Each row is a point. A path goes straight from each point to the next, and from the last back to the first. The post is the endless flat space through its rows: a point in 2 columns, a line in 3, a plane in 4, and so on, so that a path can go around it. How many times does the path go around the post? Going back the other way cancels.
In the rows, 128 means zero.

Post (2 x 3):
[[142 100 144]
 [122 153 126]]
Path:
[[147 132 181]
 [172 123 123]
 [136 120 107]
 [121 110 138]
 [114 132 146]
 [135 137 160]
 [189 103 139]
 [140 124 104]
 [117  94 112]
 [ 90 121 165]
 [129 148 158]
 [146 132 136]
 [137 145 108]
 [112 129  95]
 [ 76 187 144]
 [119 190 157]
 [148 195 132]
 [105 162 143]
 [ 77 138 149]
 [102 110 132]
 [ 82 170 162]
 [124 139 159]
 [169  86 140]
 [178  28 123]
 [123  87 134]
 [132 130 114]
 [152 136 117]
 [138 190 148]]
Times around: 3

Post:
[[106 113 104 159 110 126]
 [145 127 128 115 133 153]
 [129 131 104 176 106 122]
 [103 140 155 156 114 146]
 [178 114 146  62 141 115]]
Path (24 x 6):
[[138 151 122 159  81 113]
 [153  88 122  72 139 193]
 [105  49 129  99 145 114]
 [139 108  83 120 170 156]
 [108 133  95 137 116 160]
 [128 180 143 144 120 197]
 [193 117  84 112 130  79]
 [112  88 102 144 149 125]
 [119  98 128 113 131 141]
 [170 143 139  81 105 158]
 [154 139 144  79 118  95]
 [123 154 159 133 139 116]
 [151  88 112 108 152  75]
 [114 146 109 172 144 164]
 [161 114 146 124 149 122]
 [143  97  95 152 101 138]
 [134 104 199  71 129 134]
 [151 113 159  95 161 108]
 [180 143 121 155 134 165]
 [161 119 139  92  96 132]
 [130 166 132 141 107 190]
 [ 76 118 101 136 147 210]
 [118 120 179 111 129  93]
 [ 91 155 127 152 122 145]]
Times around: 1

Post:
[[126 147  72 121 171 134 138 138 154 142 141]
 [133 124 148 172 117 119 117 148 145 137 114]
 [121 143 113 107  90 115 144 117 158  84 149]
 [ 91 138  94 106 152 114  94 131 151 127 135]
 [103 116 175 166 115 103 154 120 111 121 108]
 [147  83 132 133 140 103 116 136 120 157 114]
 [126  91 141 170 128 128 128 111 107 173 152]
 [ 98 121 144  82 118 154 114 136 153  69 127]
 [139 140 138 145 146 109 112 124 101 131 146]
 [119 123 134 132 111 107 131 161 102 168 130]]
Path, 26 rows:
[[134  96 141 168  90 116 139 136 163  77 109]
 [129 100  88 127 117  98  98 119 137 153 171]
 [142 120 136 121 117 148 118 142  74 114 126]
 [127 127  97  96 162 141 130 135  77 177 147]
 [103 124 168 185  83 144 144  99 163 134 139]
 [129 132 162 136 171  71 107 171 120 142 127]
 [100  73 156 132  88 139 173 144  95 140 161]
 [138 178 108 102  86 103 136 176 104  97 117]
 [127 114 137 127 157 100  97  89 110 120 100]
 [131 107 156 103 134 119 147 106  84 153 167]
 [ 69 117 208 166 162 125 116 125 130  92  93]
 [171 103 167 159  80 121 118 177 192  72 100]
 [152 149  95  51 112 116  91 220 133  96  77]
 [143 108 132 126 140 142 146  91 144  96  90]
 [101 118 122 113 137 109  86 144 111 201 132]
 [165  55 115  39 115 114 112 188 135 170 157]
 [148 140 107 167 192 136 149 108 143  90 144]
 [145 197  72 138 145 125 169 150 125 130 152]
 [ 53 172 121 175 105 107 126 160 171 152  81]
 [141 133 101 158 159 100 175 130 199 151  91]
 [ 86 146 125 125 127 128 137 125 143 117 158]
 [114  48 118  93  72 107 107 179 140 150 123]
 [108  90  96 169 155  77 125 102 156 173 130]
 [168 157 118 145 128 156 151 129 177 114 166]
 [116 135 161 151 134 131 131  85 139  98  89]
 [100 132 122 133  74 107 135 114 110 116 134]]
Times around: 3
